Rows are points. The points of each table are mixes of a few directions, plus a little noise. How many directions does each table use, and how many do they share? Where both have some left over, give the other angles between the two spaces (their principal angles), to ten degrees, smallest first.
(in the rows, 128 means zero)

First (5 x 2):
[[ 73 137]
 [105 131]
 [130 128]
 [210 116]
 [122 129]]
Second (6 x 2):
[[181 119]
 [197 118]
 [107 132]
 [ 67 137]
 [102 131]
 [113 129]]
Directions: first 1, second 1, shared 1

First (8 x 6):
[[200 152 132  62  17  37]
 [100 119 126 153 171 163]
 [116 124 127 140 147 143]
 [151 136 129 107  93  99]
 [ 96 118 126 158 177 168]
 [107 121 127 148 161 155]
 [111 122 127 144 154 150]
 [143 133 129 114 104 108]]
Second (6 x 6):
[[ 94  70 112 154 199 112]
 [222  89  97 132  91 119]
 [108 138 149 146 135 143]
 [ 89 123 144  59 124 154]
 [136 170 120 146 116 111]
 [120 181 146 131 105 135]]
Directions: first 1, second 4, shared 0; angles 30

First (10 x 11):
[[131  48 138  93  96 113 122 135 163  99 129]
 [122  67 118 100 134 134 134 112 124  88 109]
 [161 128 127 134 148 159 104 164 159  95  51]
 [106  69 106  92 143 141 154  92  67  79 113]
 [135 163 130 136 138 141 128 140 104 130 109]
 [136  87 162  98  67  97 125 158 138 133 159]
 [113 188 137 154 113 100 136 115 120 192 198]
 [148 105 139 134 117 125 100 148 207 125 115]
 [104 180 104 155 165 137 140  89  97 150 146]
 [123 249 119 182 162 135 132 121 100 188 147]]
Second, 8 rows:
[[194 238 164 123  54 177  65 125  75 179 192]
 [133  93 144  91 125 102 136 120 103 142 119]
 [103 126 156 162 123 154 130 109 140 127 112]
 [109 115 131 123 182  68 140 140 136  84 123]
 [113  86  90  80 143  98 137 124 136 111 108]
 [137  73  91 138 123  75 127 135 113 106 114]
 [ 91 159 112 146 146 150 119 120 170  94 118]
 [145 134 136 160 130 198 171 151 151 178 138]]
Directions: first 4, second 6, shared 0; angles 30, 40, 80, 90

First (11 x 18):
[[147 140 133  85 138 124  89 100  45 141 148 102 139 109 141 134  80 155]
 [133 125 123 120 125 120 116 128 110 131 135 130 131 117 135 126 116 136]
 [117 131 137 147 131 143 153 132 169 121 114 127 122 151 114 131 154 110]
 [143 144 140  88 142 133  97  97  53 139 143  95 138 119 134 137  87 150]
 [120 140 145 136 139 150 149 120 151 124 115 112 124 155 111 136 145 114]
 [125 140 143 126 139 146 137 115 130 127 122 110 127 146 117 136 133 122]
 [120 113 115 153 115 118 143 153 173 122 121 155 122 126 129 119 152 117]
 [117 104 106 164 106 109 147 166 192 120 120 171 120 120 132 114 160 114]
 [115 116 120 161 118 126 155 153 190 119 115 152 120 138 121 122 162 109]
 [148 134 125  87 132 115  85 106  45 141 150 111 140 100 146 130  78 159]
 [123 120 121 141 121 123 136 141 151 125 125 142 125 127 128 124 140 122]]
Second (9 x 18):
[[114 123 100 144 156 114  97 142 175 130 158 161 136 111 158  86 146 129]
 [124 105 114 100 105 168  81 159  13 105 109 108 101 124 102   7 140 111]
 [125 125 122 129 131 130 120 131 128 128 132 131 127 124 132 114 131 127]
 [134 128 141 119 115 137 142 123 100 129 113 110 122 138 112 144 119 125]
 [134 135 142 129 122 123 152 116 140 135 122 121 131 137 123 176 119 133]
 [136 136 145 129 120 125 157 114 136 134 118 115 131 139 120 180 115 132]
 [137 138 147 127 120 124 161 112 137 133 116 115 132 140 120 191 114 132]
 [126 132 123 138 141 115 131 125 167 134 141 141 138 124 143 146 130 133]
 [122 125 114 136 142 121 113 133 155 130 146 147 133 118 143 109 137 131]]
Directions: first 2, second 2, shared 0; angles 50, 70
